Each row is a point. The last column is the point's height on a tilted bowl or saddle (a function of degree 2), plus a little noise. Count its main directions that bend up, bend down and stay straight.

Points:
[[ -44   11  -22]
 [  34  -17   -3]
 [  -3   -3    0]
 [  -2   19   -6]
 [ -23   25  -16]
 [   2  -37   -2]
 [   7  -19    1]
 [ -20   45  -27]
 [  14   13   -3]
 [ -77    3  -51]
 [ -16  -19   -3]
 [-102   29  -97]]
Directions: 0 up, 2 down, 0 straight

Points (16 x 4):
[[-30 -21 -21   8]
 [-21 -13 -23   3]
 [-31   9  18  39]
 [ 74  62  27  -6]
 [ 16   1 -29 -19]
 [ 13 -16  24   8]
 [-47  -4  13  44]
 [ 11  18 -34 -17]
 [ 37  25   0  -7]
 [  9 -13 -44 -33]
 [-47  23  29  53]
 [ 42  19  44  19]
 [-28 -29  74  65]
 [ -7 -30  44  27]
 [-54 -21  29  56]
 [-21  16 -86 -40]]
Directions: 0 up, 1 down, 2 straight

Points:
[[-43  15 -42  -5  38]
 [ -4  30  -9 -22  15]
 [-21 -20 -33  12  19]
 [ 18  -1  21  -5  13]
 [-41  10 -50  21  30]
 [-23 -13   5 -19  17]
 [ 15  32  -3   4  -2]
 [-33   1  -5   0  17]
 [  3  20  -8  29  -3]
 [ 38 -80  -1  36  53]
 [-18   0  59  27  32]
 [ 21 -31 -16  -1  21]
 [-33 -29  39  77  72]
 [-47   0  35 -23   6]
 [-14  75 -28  30   2]
 [ 20  33  12  43  -9]
 [ 49 -28  60 -12  57]
 [ 23 -59 -10 -40  52]
 [  3   3 -57 -52  67]
 [-21  59 -19  55   0]
 [ 54 -53  27   3  61]
 [ 69 -40  -9  39  18]
 [-17 -10  78  -6  24]
 [ 30  -7 -38  37 -13]
 [-38 -40  61 -25  16]
 [-44   4 -31   6  29]]
Directions: 2 up, 1 down, 1 straight

Points:
[[  11   20   21  -57  -85   39 -101]
 [  -7   35   -2   -7   48  -16   15]
 [   9  -21  -23    1  -22   12   -7]
 [   9   53   -1   35   47  -18   23]
 [ -71  -23   18  -28   32    6  -23]
 [  56    0  -21  -23  -46   16  -32]
 [   2    9  -22   18  -47   33  -17]
 [ -31   -6  -36   18  -31   20  -21]
 [ -33  -68    3  -37  -76   40 -112]
 [ -40   15   -8  -51   29   61  -11]
 [  10   -1    1  -25  -28  -12  -17]
 [ -21  -15  -86   55   12  -46  -39]
 [ -20   50  -10  -41  -42   92  -65]
 [  63  -18   34    4  -18    2  -14]
 [ -61    7   51  -66   -9  -10  -62]
 [ -28    2  -10   -3  -60   51  -46]
 [ -42   36   76   91  -19  -50  -56]
 [  23  -37   29   18  -24   -4  -12]
 [  43   20   -1   -2  -40  -10   -7]
 [  42  -74    1   59  -32    8  -24]
 [ -14    0   45    6    9  -63  -16]
 [ -11   22   79   12   64    1    6]
 [ -27    9  -35  -37    5  -16  -25]
 [ -35  -19  -42   -8   -6  -42  -38]
 [  12  -57   27   35  -10  -37  -18]
 [  -9    1   36   13  -25  -37  -13]
 [ -30   -5    2  -14  -12   -5  -14]
 [ -21   38   38   21    3   15   10]
 [ -16   16  -63   51  -13   48  -18]
 [  28  -31  -11    8  -36  -40  -13]
 [ -13  -18    4   14   20  -18    7]
 [  11   -6   18   15   18  -31   13]
 [   4  -13  -32   -2    9  -80  -18]
 [  20    1  -35   19    2   21    8]
 [  28   25   -6  -20  -27   59  -26]
 [  39   54  -15  -33   65   -8  -10]
 [  29   -9   17    0    6   74   -8]
 [ -44  -27  -52   18   21   -8  -24]
 [  37   -7   59  -24    5   27  -25]
 [ -15  -24    7   24  -36   45  -18]
 [ -45  -21  -15  -29  -34   20  -47]
 [  26   12   29  -25   45  -14    2]
 [  -1   21    9  -30   42  -39   -2]
 [  -3  -17   31   64  -41  -51  -22]
 [  32   26  -29  -36   53   -5  -11]
 [   7  -18  -30   19  -87  -37  -47]
 [  37  -30   39   -3   27   31   -6]
 [ -20    6  -58  -31   42  -26  -28]]
Directions: 0 up, 5 down, 1 straight

Points:
[[  31   12   17  -18  -96  -57  -19  -32  -40]
 [  -5  -34  -22  -55   -8   12   76   57  -30]
 [   0   56    1    7    9   -8   72   13  -22]
 [ -32   -6   32   -6    6   17   -8    5   -8]
 [  12   51   18   26  -47  -15   96  -28    6]
 [ -20   33    6   -7   -9   62   19   33   -7]
 [ -34   11   17   76  -53    7   54  -84   18]
 [ -64    5  -15  -22  -52  -20   15  -29   -3]
 [ -58  -27  -20   -3   -8  -64  -30  -47  -44]
 [  -6  -14   27  -19   -8    8    5  -57  -10]
 [  18   -4  -52  -44  -18    0  -21  -47  -21]
 [ -49   75   -8   42  -75  -25   16  -26  -12]
 [ -19   -5   37    0  -19   44   -5  -52    3]
 [  -9   18   20   17  -99  -42   28   14   -9]
 [ -21    7  -10  -34    1  -62   31   26  -30]
 [ -13  -28  -25  -36   19  -50   48   29  -34]
 [  28  -19  -22  -23  -44   64   70  -40    2]
 [   3  -27   25   30   -2  -12  -23  -26  -18]
 [ -28   15  -34  -13  -36  -17    9   -9    3]
 [  35  -54   44   52   15  -12   46  -10  -31]
 [ -17  -39   -5   -4    5   24  -50  -58  -30]
 [  22  -27   23    4   -7  -15   14   -5  -10]
 [ -10   13   90  -40  -36   57   14  -18  -15]
 [ -23  -11   10   20   -2    2  -36   54  -31]
 [ -11   40   -9    0   24   44  -31  -11  -33]
 [ -53  -50   55  -43  -51   14   57   -5  -16]
 [  31    3  -20  -56    9  -24   -2    1  -32]
 [  31    1   12   11  -40   58   -6   -9   11]
 [  -4   30   39  -30  -14   43   42   47  -17]
 [  -9   16   44    7  -33   21  -31   21   -8]
 [ -27  -28   77   63   -2   42  -61   -6  -49]
 [  22   43   12   16   16  -48  -21   45  -68]
 [  66   83    5   44  -10  -29  -15   40  -90]
 [ -21  -40   42  -10  -32   -1  -12   36  -12]
 [ -41   -5   -3   -7  -26   49    7   -6   15]
 [  29   32  -44    3  -18  -17   42  -19  -11]
 [ -17   12   21  -29  -54   40   21  -16   18]
 [ -15   11  -73   32  -31 -114   56   12  -95]
 [  -8   28   40   19  -30   19   14   40    1]
 [ -39  -32  -41   17  -42  -43  -27  -14  -27]
 [ -31  -48    3  -15  -18  -33   18   72  -32]
 [ -12  -18  -24   -6   -3   79   26  -20    0]
 [ -21   17   29   -9  -17  -32   20   10   -7]
 [  -4  -19   33   -8  -11  -13  -19   -3  -13]
 [  34  -29  -12  -15  -26   45    9  -23   -1]
 [  21   -2    3   53   22   11   91    5  -14]
 [  19   -4   -8   15    4   55    3    3   -6]
 [  20   -5   11  -31   39   14   23   10  -36]
 [ -28    1  -42  -37  -12  -36   56    1  -17]
 [   4   55   15  -54    9  -87   11   29  -73]
 [ -42    0  -12  -50    4   20   -6   -4   -9]
 [ -57    1  -36  -39   -5    9  -12   59  -25]
 [ -42  -41   -4   34   25    5  -36   15  -35]
 [ -34  -15   28  -18  -33   40   30   45    4]
 [ -18   29  -14  -17   32   25  -49   65  -69]
 [ -24  -47   33   50    8   27  -38   42  -41]
 [ -29  -22   18   35    4   -1  -53   32  -39]
 [  30   26  -22  -18  -22  -81   42  -29  -48]
 [   7    0   26   47   51  -49  -32  -11  -75]
 [  32   32   25   45   37   -2   12  -34  -43]]
Directions: 0 up, 7 down, 1 straight
